Each row of a before or after table is a point. One or more steps were done to the points. Then noise was added and the rows were shuffled. The steps act on columns, c1 being the first. Name the steps. A step turns or swaps two columns, mirrors them in a line or flattens them onto one, adds a multiple of one to another, or multiplies or shifts one. Angles are multiples of 10 degrees, from the lower column toward the higher: turns from -170 to 170, lines from 10 to 170 but not 90. Use the fewest steps. Two steps may share a column if one is a turn and the other turns, adds or multiplies; they go together, in the order done. Otherwise the lowest column goes first.
In the rows, 128 means zero.

Before:
[[147 175]
 [109 140]
 [185 109]
 [154 170]
 [112 172]
 [135 102]
 [119 105]
 [ 80 144]
 [170 177]
 [139  93]
 [166 122]]
After (11 x 2):
[[126 178]
 [162 144]
 [ 93 158]
 [107 130]
 [153 101]
 [142 192]
 [124 178]
 [189 140]
 [145 108]
 [ 76 116]
 [132 104]]
Steps: turn c1 and c2 by 30 degrees

Before (9 x 4):
[[170 132  75 199]
 [132 161 141 150]
 [103 171 144  94]
 [144 121  70 165]
 [129 177 139 104]
 [154  73 170 120]
 [185  80 161  99]
 [145 173 119 121]
 [ 98 169 158 113]]
After:
[[141 109 148 124]
 [103 105 138  95]
 [144 184 136 161]
 [133 102 140 157]
 [168 182 142 198]
 [128 101 148 106]
 [ 99  91 145 113]
 [157 109 109 118]
 [182 109 108  99]]
Steps: turn c2 and c3 by 110 degrees; multiply c3 by 0.4

Before (12 x 9):
[[132 120 139  79 132 103 163 149 142]
 [167 116 101 104 115 160 119 180  89]
 [136 148 127 110 143 125 151 202 123]
 [159 113 171 165 193 103 140 138 192]
 [119 155 131 147  88  93 120 135 155]
 [118 136 158 140  87 165 130 103 129]
 [114 178 162 178 107  99 131  73 115]
 [190 162 129  94 149  96 134 137 168]
 [132 110 135 142 136 211 128 176 128]
 [116 164  74 146 193  89 139 140 137]
 [143 147  51 193 115 114 210 139 121]
 [121 137 104 140 168 149 195 196 156]]
After, 12 rows:
[[141 115 179 166  83 157 143 115  77]
 [107 188 167 179 146 125 129 177 142]
 [121 123 156 151 135 105 122 154  97]
 [110 155 114 135 145 171 133 135 119]
 [128  58  96 137 107 121 196 139 100]
 [186 115 169  92 107 124 136 164  91]
 [173  78  98 103 147 140 117 112 161]
 [171 120  92 193 137  62 208 150 134]
 [132  82  68 144 123 190 127 118 125]
 [138  51 136 110 123 127 152 145 139]
 [133 111 158  81 119 115 159 122 116]
 [131 112 127 145 105  61 137 164 127]]
Steps: turn c1 and c3 by 20 degrees; turn c3 and c6 by 50 degrees; turn c2 and c8 by 90 degrees; multiply c5 by 0.4; turn c5 and c9 by 160 degrees

Before (9 x 14):
[[106 165 127 105 142  73 131 182 130 144  96 131 140 147]
 [122 104  70 155 161 112 105  89 121 108  85 152  72 148]
 [136 173 158 184 152 166  70 166 127  76 169 198  68 108]
 [125 166 166 108 128 158 119  93 114 123 125 137 121 114]
 [172 132 146 144 182 130 115 131 106 129 171 181  87 161]
 [ 93 146  84 170 146  96 147 158 158  86 134 111  58  86]
 [146 142 114 145 105 128  93 110 106  85 127 139 129 148]
 [174  96 159 115 111  80 165 110 176 134 122 184 102  71]
 [172 144  80 170  99 116 102 120  96 128 133 170 148  82]]
After:
[[116 145  98 171 103 145  98  94 116 168  87 172 116  54]
 [110  94 157 110 113 162 167 134 189 174  88 163 164 110]
 [163 145 129 143 109 130 100 104 106 161  86 145 130 118]
 [136 164 177 106 125  96 115 125 113 127  88 143 124 111]
 [176 177 131 185 149  72  70 177 153 145 131 191 172  48]
 [123 167  92 108 147 180 129 168 126 105  60 131 137 149]
 [152 100 111 153 158 123 101  59 131 119  45 146 190 125]
 [171 137  78 169 148 133 143 121 147  97  95  98 208 104]
 [114 132 144 142 188 114 123 148 130 178 124 188 159 155]]
Steps: turn c1 and c10 by 100 degrees; turn c3 and c8 by 40 degrees; turn c6 and c13 by -160 degrees; add 1 times c7 to c14; turn c9 and c12 by -20 degrees; shift c11 by -40

Before (10 x 20):
[[118 211 115  91  81 109 115 126 120  94 133 193 143 136 148 142 186 138
  140  94]
 [152 133  97  87 135  84 131 127 153 113 119 135  68 161 112 108  80 144
  105 120]
 [144 124 101 159  94 128  95 173 153 144 189 205  93 132 127 103 167 104
  109 154]
 [151 151  88 118 129 148 115 114 179  72 115  59 148 122 135 104 120 151
  166 161]
 [136 131 160 147 103 155 155  82 124 164 110 136 118 127 157 121 172 124
   75 155]
 [ 73 161 130  78 114 156  65 109 159  79 103  68 141  96 130 154 170 143
  185 187]
 [ 92 148 127 125 141 142 202  66 133 141 119 134 163 125 122 132 141 102
  127 127]
 [161 126 142 130 107  72  98 115 139 153 129 123 144 111 175 130 109  82
   80 163]
 [151 116  92 140 141 141 197 106 153  98 141 192 119 158 125 182 172 123
  148 106]
 [130 126 110 156  92 143 180 159 148 115 140 130 101 152 132 112 130 158
   99 183]]
After, 10 rows:
[[124 147  91 153 131 145 115 109 100  70 115  59 105 123 157 103 188 152
  173 162]
 [111 126 142 155 108 155  99 116  99 154 128 121 178 111  99 128  33  82
   96 163]
 [152 133  97 169 137  78 128 116 126 112 119 136 181 163 156 110  65 143
  145 122]
 [148 148 126  99 140 158 204  64 129 142 123 132 108 124 134 133 130 102
  117 128]
 [200 161 128 107 114 138  65  97 112  77 103  69  98  94 147 154 246 145
  150 184]
 [ 93 124 104 126  94  92  92 184 115 144 190 202 136 132 147 103 113 104
   79 156]
 [101 127 110 116  94  98 180 167 118 116 144 129 118 150 136 113  78 159
   95 185]
 [104 131 159 126 104 112 156  89 118 164 108 137 104 129 104 118  59 124
   36 155]
 [164 214 115 141  81 147 115 116 124  95 134 192 146 136 106 142 180 138
   90  94]
 [104 116  91 142 141 117 198 107 118  99 141 190 119 156 143 183 186 123
  110 106]]
Steps: add 0.3 times c4 to c8; turn c1 and c4 by 120 degrees; turn c6 and c13 by -100 degrees; turn c9 and c15 by 140 degrees; multiply c9 by 0.7; multiply c19 by 2; turn c17 and c19 by -60 degrees

Before:
[[ 96  81 145 153 138  63  82 136 122 143 142 114  79 141 139 168 150 185
  149  82 129  98  99 151 120 141 143 108 141 130  98 126  98 131 124 127
  145  99  95  91 124 119 159  70 142 191 117 121]
 [ 90 111 127  95 122  93  97 123 110 182 126  94 122 130 150 177 154 175
  102  79 158 113  95 104 135 129 156  78 116 132  92 129 115 113 118  80
  137 157 135  96 112 133 160  97 148 162 116 117]
 [158 155 137 149 147 179  89 163 170  97 178 117  82 140 108 122  80 107
  154 148 171 121 108 154 143 111  98 153  76 125  96 149 189 115 161 115
   73 113  42 103  82 139  94 130 166 101 157 107]
 [148 168 132 127 142 156  71 171 182 109 160 132  89 141  92 124 122 101
  188 176 145 138 154 140  77 117  96 172 102 157 115 128 196 123 145 132
   35 103  62 119 126 115  72 169 154 120 143 111]
 [ 72 112 122 159 147 101  63 102 132 131 142  84 111 158 123 155 143 121
   99  88 159  84 108 123 115 149 181 124 136 137  78  98 117 111 114 112
  143 120 136  95  99 110 145  80 130 178 117 121]
 [157 135 170  96 141 159  73 176 191 123 129 161  89 137  83 110  73 122
  148 135 173 107  95 119 148 115 134 126 120 166 127 121 154 114 132 139
   37 106  53 106 103 146 105 176 155 103 135 111]
 [152 115 114 106 143 207 113 107 227 138 162 214  92  75 185 104 158 118
  164 162 158 165 134 107 146 159 125 102 132  19 161 222 124  53 146 182
  184 114 114 139 107 144  93 104 105  73 157 204]
 [135 125 132 150 106 100  97 116 130 105 143  84 124 159 138 145 127 170
   75  61 129 153  96 112 148 153 188 100 123 151  66 121  67 136 119 101
  153  79 131 133 135 111 122  85 130 147 120 108]]
After, 8 rows:
[[ 89 112 186  95 121  93  97 123 108 182 126  94 123 130 151 176 153 175
  100  80 156 157  93 103 136 130 156  79 115 136  91 128 121 116 116  88
  138 113 135  96 115 117 157  98 147  64 119 116]
 [ 95  81 202 153 138  63  81 136 121 143 140 114  80 142 139 169 150 185
  149  83 127  99  99 151 120 142 144 107 142 127  98 127 110 131 120 128
  145  98  95  91 124 104 148  72 143 112 123 122]
 [135 124 135 149 105 101  96 117 129 105 143  83 125 159 139 144 129 170
   76  60 129  79  96 113 148 154 187 100 122 129  65 123  85 123 119 100
  152 154 130 133 135 116 115  84 130 162 120 108]
 [ 73 111 175 159 147 101  63 101 130 131 142  84 112 159 124 154 143 120
  100  89 159 120 108 123 115 149 180 126 136 138  77  97 120 111 115 122
  143  85 136  95  99 104 134  80 130 147 117 120]
 [159 155  89 150 147 178  90 163 171  98 177 118  81 140 108 124  80 108
  154 148 170 113 108 154 143 111  97 153  76 135  95 148 171 121 163 129
   73 122  41 102  82 156 104 131 164 154 158 107]
 [153 115  76 106 143 207 113 107 227 140 162 213  92  77 185 105 158 117
  164 162 158 115 134 107 145 158 125 102 132 133 161 222 125 119 153 191
  184 165 115 139 106 159 105 104 105 109 150 204]
 [157 134 115  95 141 159  73 175 190 124 128 160  88 137  81 111  74 121
  149 135 172 105  95 120 148 115 132 126 120 144 127 121 146 101 132 152
   38 107  53 107 104 154 117 176 153  88 133 113]
 [149 169 112 126 143 156  73 170 182 109 161 132  89 141  92 125 124 102
  188 176 145 103 154 139  77 118  95 171 103 138 116 128 175 111 146 137
   34 138  62 119 126 145  73 168 152 148 143 110]]
Steps: add 1.5 times c10 to c3; turn c3 and c46 by -70 degrees; add 0.3 times c21 to c36; swap c22 and c38; flatten c30 and c34 onto the line at 120 degrees; multiply c33 by 0.7; flatten c35 and c47 onto the line at 40 degrees; turn c42 and c43 by 30 degrees

Before, 8 rows:
[[129 139 165 132  82 163 146 123  89  99 146 138 126  57 180 136 132 128
  129 101 173  75  96 125 114 135 114 177 129 127 102  81 174 147 144 134
  134  78  99 180 112 146 154 128 101 121 136  89 111 129 134  77  88 122
  116 111 115 117 118 116 149 199 117 123]
 [151  98 179 180 134 104  87  97 173 164 129 126  76 118 149  96  83  78
  109 184 151 166  82 174 129 173 141  86 198 140 148 137 126 166 175  87
  114 121  99  99 140 105 128 154 164 110 135 125  67  60 134 150 127 101
  164  99 156 150 188 168 107 151  82 150]
 [184 159 135 111 168 119  98 164 138 181 197  76 140 164  87 150 185 148
  172 171 137 173 177 112 159 135  79 104 103 167 146 116 104 118 100 139
  119 130 120 100 160  91 182  92 163 181 177 168 129 165 196 177 176 108
  137 176  57 149 118 122 105 109 122 137]
 [118 161 123 130 111 188 131 169 156 135 161 147 130 131 159 148 152 124
  108 127  96 108 155 116 169  86 124 144  86 128 107  66 116 112 123 181
  117 112 126 128 115 112 165 117 103 141 136  85 130 141 172 125 123 150
  117 131 127 134 118 120 140 144 151  98]
 [170 200 117 111 147 131 138 149 155 138 195 117 120 148 124 176 152 159
  159 157 100 162 156 112 167 132 104 142 102 157 126  88  83  88 136 185
  136 139 154 140 148 100 156 104 132 127 187 116 139 180 166 143 173 155
  115 174 124 124  90 153 110 131 159 125]
 [154  98 200 180 150  72  83 103 177 189 125 104  44 147 109 101  72  72
   97 181 119 158  99 178 117 160 145  48 151  97 147 195 119 172 161  98
   77 124  85 130 148  91 111 184 162 120  98  84 100 149 140 193 159 122
  179 134 159 186 171 166 106 131  84 118]
 [ 81 152  98 103 101 152 130 167 165 111 162 137 105 123 164 143 161 146
  167 138 125 100 144 132 159 113  80 160  90 115 101  86 138 141 131 158
  151 131 127 164 103 145 153 100  70 159 135  90 128 124 136  92 129 185
  155 152 111 118  85 103 107 176 109  97]
 [200  99 141 148  74 167 149  93  98 119  90 149  84  81 142 125 111  82
  121 103 226  90 110 154  91 139 123 146 149 138  71 112 175 154 169 120
  122 105 104 139 114 139 112 150 144  97  87 129 117  97 113  78  61  55
  166  78 132  92 149 134 153 167 109 186]]
After:
[[132 113 169 132  81 162 146 124  89  98 146 134 128  55 213 134 123 128
  127 101 169  73  99 123 113 136 116 176 128 125 114  84 171 146 133 134
  133  79  97 177 111 145 151 117 100 120 135  90 108 129 136  80  90 125
  120 112 119 116 116 114 148 196 110 130]
 [122 124 124 132 112 187 131 165 155 132 159 146 129 132 176 148  99 122
  105 129  92 101 158 112 167  85 126 143  84 127 102  65 117 110 158 182
  118 111 123 134 113 109 163 115 100 143 139  86 128 144 173 124 123 151
  119 130 126 132 118 115 142 143 133 124]
 [188 145 132 110 171 117  97 168 138 183 197  77 136 165  61 147 107 149
  167 170 137 172 178 109 157 139  76 106 106 164 145 117 105 123 166 140
  116 133 119  98 161  91 181  97 163 183 174 171 133 166 197 178 179 111
  137 180  53 151 115 123  99 103 138 107]
 [201  99 139 150  75 163 151  93  94 118  88 147  83  83 150 125 186  83
  119 103 225  94 104 152  94 140 122 146 146 135  83 111 176 149  90 124
  121 104 104 141 117 139 111 143 143  94  87 127 117  97 114  78  60  57
  165  77 136  90 147 134 154 173  91 123]
 [155 112 201 177 148  77  84 106 177 190 126 102  46 146  94 102 150  76
   95 182 117 158  99 181 115 159 150  48 152 100 162 193 121 171  89  95
   82 122  80 132 150  90 112 183 162 123  96  88  99 148 142 189 157 122
  181 136 158 182 163 164 110 143 115 147]
 [ 83 119  94 103 105 151 133 169 165 111 159 136 107 125 188 144  83 143
  169 140 124 102 148 132 160 117  81 163  95 112 116  87 138 146 150 155
  152 131 126 164 107 147 150  96  67 158 133  94 130 124 132  94 127 186
  154 151 112 118  85  97 109 169 105 119]
 [168  94 120 111 145 134 139 148 159 137 196 114 123 147 125 178 113 156
  157 157 101 163 156 113 164 131 102 141 101 156 111  87  88  81 191 186
  141 137 155 138 146  98 154 103 135 124 189 114 140 179 169 146 176 154
  115 174 123 122  89 156 110 129 150 120]
 [149  97 179 183 140 108  87  98 170 161 130 125  80 119 158  94 170  80
  110 186 153 160  84 174 124 170 143  87 197 135 162 141 125 162  85  91
  119 122 101  94 140 102 131 149 162 108 135 124  62  55 130 151 127 102
  160 100 155 154 188 166 105 160 110 137]]
Steps: turn c2 and c35 by 110 degrees; multiply c15 by 1.6; turn c17 and c64 by -120 degrees; multiply c64 by 0.4; multiply c63 by 0.7; turn c31 and c63 by 30 degrees; turn c44 and c62 by 10 degrees

Before (13 x 64):
[[143 130 128  97 120 128 120 134 120 145 248 152 110 138  85 134 119 135
  148  72 142 130 145 126 133 153 129 146 144 145 107 136 124 143 137 129
  124 149 123 133 112 128 159 161 131 115 155 157 110  87 134 104 128 127
  130 115 100 135 135 107 101 116 143 116]
 [117  88  78 133 143 121 136 110 124 146 160 152 118 109 131 140 110  89
  144 128 140 142 120 167  77 148 137 131 120 154 105 134 145 136  87 124
  124 126 128 200 147 133 127 108 144  98 118 116 104 133 140 148 141 117
  128 149 135 131 140 134 134 115 124 121]
 [126 140 139 138 116 166 126 144 121 127 117  95 115 115 131 111 146 124
  113 120 141 130 124 119 100 138 125 143 136 161 112 140 145 152 143 150
  133 128 118 143 124 132 114 110 136  94 117 135 155 120 112 105 144 118
  153 144 128 113 135 132 152 120 117 155]
 [115 121 135 130 129 131 116 145 121 153 125 146  88  80 129 112 133 105
   63 136 142 142 145 124 128 148 140 129 109 157 145 135 145 148 142 149
  124 113 157 131 141 153 113 112 152 117 121 115 104 134 137 191 124 120
  117 117 141 111 134 129 144 144 112 109]
 [131 127 124 119 126 140  97 125 120 154 116 101 139 129 114 121 127 118
  156 118 141 130 144 118  72 142 127 199 108 118 188 114 144 141 141 126
  125 122 127 166  56 147 153 129 117 120 128 127 102 135 107 108 125  99
  126 158 121 116 123 117 153 127 130 122]
 [125 139  56 142 125 142 143 124 120 137 113 116 141 109 138 134 112 138
  149 130 142 138 138 123 100 132 137 124 111 130 140 138 107  65 130  78
  137 136 130 134 114 122 120 118 147 119 125 111 108 141 130 112 121 139
  125 120 125 111 104 134 115 138 115 122]
 [139 127 136 138 168 123 112 144 115 149 149 153 119 136 123 120 115 126
  150 127 121 140 143 129 121 140 132 129 133  96 102 119  93 149 143 132
  162 129 138 127 118 145 106 114 144 111 118 146 113 129  98 128 142 123
  128 117 139 126 141 115 131 138 113 126]
 [123 147 124 127 117 140  84 131 125 109 121 149 125 136 138 133 137 101
  137 129 137 127 145 128 130 130 117 125 141 106  96 116 143 138 118 152
  128 114 130 169 110 136 155 128 153 113 120 133 119  75 132  99 144  97
  126 129 136 114  93 125 126 119 116 127]
 [120 131 138 146 137 140  98 131 121 109 142 144 135 124 112 126 141 140
  148 134 122 107 138 122  89  89 138 128 121 166  95 126 147 121 148 133
  125 125 117 125 132 120 106 115 140 134 124 122 111 149 112 143 145 119
  167 133 129 188 137 125 124 120 111 115]
 [133 124 139 132 129 115 142 133 117 129 114 148 136 137 131 137 122 139
  145 137 139 133 127 171  94 154 141 125 113 135 101 132 124 144 124 130
  145 123 126 187 134 156 109 108 135 161 117 126 110 143 126 140 146 136
  139 130 140 159 126 117 135 120 115 139]
 [113 109 131 145 124 145 142 104 120 148 114 151 134 132 111 146 122 142
  126  35 137 143 144 170 128 133 137 123 113 156  95 136 149  93 149 142
  166 119 138 120 115 137 186 128 157 116 117 123 126 144 127 137 136 140
  124 121 141 118 131 132 122 134 166 132]
 [191 147 135 135 111 136 136 136 134 150 125 142 137  86 121 114 114 134
  156 133 107 106 146 125 120 151 113 142 135 111 104 127 144 117 144 150
  131 124 129 127 115 155  99 112 145 106 127 119 128 143 114 112 155 130
  119 117 120 110 129 118 115 170 115 120]
 [133 133 139 109 144 129 140 146 192 150 115  92 142 131 138 152 108 138
  134 124  68 148 124 156  88  43 109 144 249 168 117 131 148 141 131 114
  138 147 125 127 112 153 116 110 117 137 175 110 101 140 107 119 150 140
  127 118 139 133 114 115 154 134 112 131]]
After, 13 rows:
[[124 147 176 126 117 141  85 132 123 106 122 149 124 105 137 128 139 102
  137 129 140 128 145 129 132 131 116 125 142 107  96 115 141 139 120 152
  128 113 130 153 112 137 155 127 155 100 120 133 119  77 132  99 144  99
  124 128 136 114  92 128 126 118 116 129]
 [144 131 116 143 136 140  97 132 122 110 142 145 136  95 111 114 140 140
  150 134 121 106 138 121  89  90 138 127 119 161  96 126 147 120 148 133
  124 125 116 123 132 119 104 116 140 133 124 120 111 149 112 143 146 118
  168 133 129 189 136 124 124 122 112 114]
 [153 122 128 129 129 130 114 142 121 153 125 145  87  51 129 122 133 104
   64 137 142 143 144 122 128 150 140 128 107 152 144 135 146 148 143 150
  122 111 156 132 140 154 112 113 153 122 121 116 101 135 136 190 124 120
  117 117 143 110 132 131 146 143 112 109]
 [115 133 129 108 145 130 139 147 192 150 116  95 141 104 138 104 107 139
  133 125  67 149 124 164  88  43 109 144 250 167 115 130 147 142 130 116
  137 147 125 123 113 153 116 108 119 135 176 110 102 140 107 120 151 142
  126 118 138 134 113 116 153 135 112 131]
 [122 129 136 138 167 124 112 144 116 147 149 154 119 105 123 147 115 127
  152 126 120 140 142 130 120 140 134 129 133 101 102 121  92 150 143 132
  163 129 139 136 117 144 107 114 144 120 121 145 114 130  96 127 142 122
  129 117 138 128 141 116 133 138 113 126]
 [125 140  42 144 124 142 143 124 121 138 112 115 141  81 139 124 113 138
  147 131 142 138 136 121 100 130 135 123 111 128 140 139 107  66 131  77
  137 136 129 133 116 125 120 119 148 119 124 111 108 141 131 112 119 141
  124 119 124 111 106 134 116 137 114 123]
 [129 109 115 146 125 147 145 103 119 149 114 153 136 102 112  98 122 142
  127  35 136 143 144 183 127 133 137 124 112 151  95 137 149  93 149 143
  165 119 137 132 115 139 185 128 158 124 117 122 124 143 127 138 135 141
  124 121 141 118 131 132 121 134 166 132]
 [131  87  72 132 142 122 136 111 124 146 162 151 118  80 131 104 110  89
  145 127 139 141 118 179  78 150 137 129 119 149 106 134 144 135  85 125
  127 125 129 174 146 135 129 106 143  73 118 114 105 132 140 148 141 116
  128 148 134 131 140 134 134 116 123 121]
 [ 97 147 119 137 111 135 135 134 132 152 126 141 137  55 121 188 116 136
  156 134 108 105 147 125 119 152 113 144 132 133 104 128 143 118 144 151
  129 124 129 139 116 154  98 112 144 116 127 120 128 144 116 112 155 132
  120 117 121 110 128 116 114 170 116 121]
 [120 131 170  97 121 129 119 135 120 145 246 153 108 108  84 129 118 136
  147  73 143 132 143 125 133 154 129 147 145 148 107 136 124 142 137 129
  123 148 125 138 112 128 159 161 132 117 153 158 111  86 133 105 127 126
  130 114 101 134 134 106 103 115 142 115]
 [149 140 148 137 115 165 127 142 119 126 117  96 115  85 131 128 145 125
  113 119 140 130 125 116 100 137 125 143 136 160 113 142 144 152 142 150
  133 129 118 152 125 132 114 110 136 101 117 137 154 117 114 106 144 116
  156 144 127 112 134 133 152 120 118 156]
 [119 123 124 130 129 114 142 133 119 129 116 148 134 107 130 124 122 139
  146 139 139 134 126 182  94 153 140 124 114 137 102 132 124 145 124 130
  144 123 127 137 134 156 109 107 136 119 120 127 111 143 125 141 147 134
  137 131 140 158 124 116 135 119 113 139]
 [130 128 117 120 124 139  98 126 120 155 116 102 139  98 112 138 126 117
  157 117 141 131 144 115  72 142 127 199 108 122 190 115 143 139 141 125
  125 120 126 148  55 147 156 131 116 106 127 127 102 136 107 108 124  98
  127 158 121 115 121 117 152 127 130 122]]
Steps: turn c1 and c30 by 20 degrees; turn c1 and c16 by 130 degrees; add -1 times c50 to c3; shift c14 by -30; multiply c24 by 1.3; flatten c40 and c46 onto the line at 130 degrees

Before, 9 rows:
[[116 124 128 132 119 130 138 104  99  95  94 121 137 139 138 126 148 108
  151 135 111 150 145 144 109 106 156 126 130 137 119 115 113 140 122 142
  139 122 114 111 140 129 149 155 157 148 141 160 155 147 128 119 132 130
  130  96  92 120 130 144 149 166 144 130]
 [150 117 145 112 112 115 142 116 152 124 132 123 137 135 117   7 106 105
  116 127 106 132 137 137  97 123 129  80 120 101 140 116 106 108 141 123
  119 133 159 140 127 111 136 139 144  87  66 131 137 161 118 136 119 153
  119 143 127 130 113 142 163 194 128  77]
 [120 134 124  99 109 136  56 112  98 130 131 123 126  47 145 147 133 121
  125 125 119 111 130 137 110 151 128 143 121 118 125 111 106 127  87 124
  144 135 113 129 132 125 101 114 128 144 132 134 159 162 143 129 123 110
  110  94  76 123 156 156 121 134 141 143]
 [116 143 147 133 111 108  93 129  92 185 104 141 139 145 136  97 158 118
  141 120 148 122 143 149 166 145 150 129 126  98 119 119 150 114 140 127
  129 137 122 130 147 116 136 117  89 100 142 159 167 124 117 160 114 140
  115 122 138 132 124 132 159 111 137 121]
 [132 136 149 120 145 187 138 113 103 122 128 121 135 125 118 163 130 153
   95 109 115 177 119  99 110 152 127 139 122 137 130 127 130 120 130 122
  123 137 129 114 147 168 106 160 119 144 116 122 122  53 164 180 129 144
  120 194 136 128 107 150 164 125  62 145]
 [116 137 148  94 105 145 133 198 149 103 131 131 126  81 117 160 109 109
  121 107 115 121 131 131 105 150 125 144 126 107 163 120 107 110 143 129
  153 135 146 115 138 136 152 148 151 131  51 150 136 142 145 121 129 101
  129 115 115 131 136 128 114 134 145 146]
 [139 144 150  95 112 103 127 104 101 102 136 136 129 136 131 142 117 118
  149 134 183 122 138 148 105 117 135 134 124  95 120 116 113 112 118 120
  154 121 122 132 128 107 133 123 145 141 143 132 160 142 132 111 102 145
  108 115  95 114 113 117 163 112 111 127]
 [122 109 150 105 142 108 133 104 158 107 111 111  76 145 124 163 123 115
  142 132 105 120 148 108 115 150 139 101 112 109 145 124 118 126 146 171
  153 123 141 133 202 111 102 137 143 126 122 127 161 144 156 112 127 136
  180 111 141 106 111 122 162 111 131 149]
 [117 146 148 134 141 111 126 152  95 139 136  99 137 131 149 161 126 119
  142 107 116 144 140 138 104 112 131 123 109 125 115 113 118 122 144 120
  121 116 138  87 156 113 126 159 157 137 118 120 159 160 148 112 126 150
  122 164 141 116 141 143  27 123 145 144]]
After, 9 rows:
[[116 136 147  90 151 144 136 200 147 102 117 132 125  79 117 161 109 110
  121 106 113 122 130 131 106 150 118 145 125 108 165 119 109 109 144 129
  107 136 146 114 137 139 153 150 149 133  51 154 137 144 146 122 130  98
  129 124 138 130 136 129 112 129 146 146]
 [122 133 126  96 148 136  57 113  96 129 100 121 127  46 110 147 134 121
  123 121 120 107 129 136 110 151 139 143 120 114 126 107 106 128  87 124
  122 135 112 127 129 126 100 115 132 142 131 145 159 162 144 129 124 109
  110  99 173 127 155 157 121 135 141 142]
 [117 126 129 134 134 128 138 103  96  96 143 121 113 142  94 128 147 106
  152 134 109 148 147 146 112 103 156 128 130 138 115 115 113 142 122 142
   95 123 113 112 141 143 149 153 158 147 143 140 153 147 128 118 133 132
  132 120 174 121 127 145 147 165 143 130]
 [148 117 141 112 142 112 141 114 154 125 127 122 115 135 134   8 107 103
  117 127 106 132 138 137  95 122 123  81 119  99 139 116 104 110 142 122
  127 132 156 138 127 135 135 138 144  85  62 122 135 160 116 138 119 151
  113 143 126 131 114 141 164 198 128  75]
 [140 144 150  96 145 103 124 105 101 101 106 136 125 138 117 143 117 117
  149 136 184 125 139 147 105 116 134 135 125  95 119 116 115 114 118 119
  121 120 123 130 127 103 133 126 144 143 142 154 160 141 134 115 105 146
  106 120 155 114 115 115 162 120 109 127]
 [116 145 148 133 113 109 123 154  95 139 127  97 124 129 164 158 128 119
  144 104 114 145 140 138 103 108 144 124 109 127 117 113 117 123 145 116
  135 114 138  86 156 115 124 155 158 134 115 122 158 161 147 112 126 151
  121 142 112 115 140 143  27 128 145 145]
 [134 134 149 120 110 188 138 112 103 124 133 122 125 123 177 162 128 155
   93 111 116 178 119  98 112 151 118 139 118 137 130 127 128 123 131 123
  136 137 128 116 147 166 108 159 122 144 117 123 120  51 167 182 130 146
  121 178 119 127 109 151 162 113  62 145]
 [115 143 146 134 144 106  92 130  93 184 156 142 112 146 116  97 154 119
  140 123 146 120 140 147 163 144 147 130 125 100 121 117 149 117 140 126
   96 135 121 129 147 113 137 117  90  98 146 130 168 124 116 161 113 140
  112 132 131 131 123 131 157 117 142 122]
 [121 109 149 107 122 110 133 101 159 108 152 111 180 146 110 165 123 116
  141 131 104 123 144 107 116 150 132 101 112 111 144 124 118 128 145 169
  130 125 143 131 205 104 103 137 142 125 123 152 161 145 155 115 126 141
  179 124 126 108 111 120 161 118 132 148]]
Steps: turn c5 and c13 by 170 degrees; turn c11 and c57 by -150 degrees; turn c15 and c27 by 50 degrees; turn c15 and c56 by -50 degrees; turn c37 and c48 by 90 degrees; turn c42 and c62 by -20 degrees
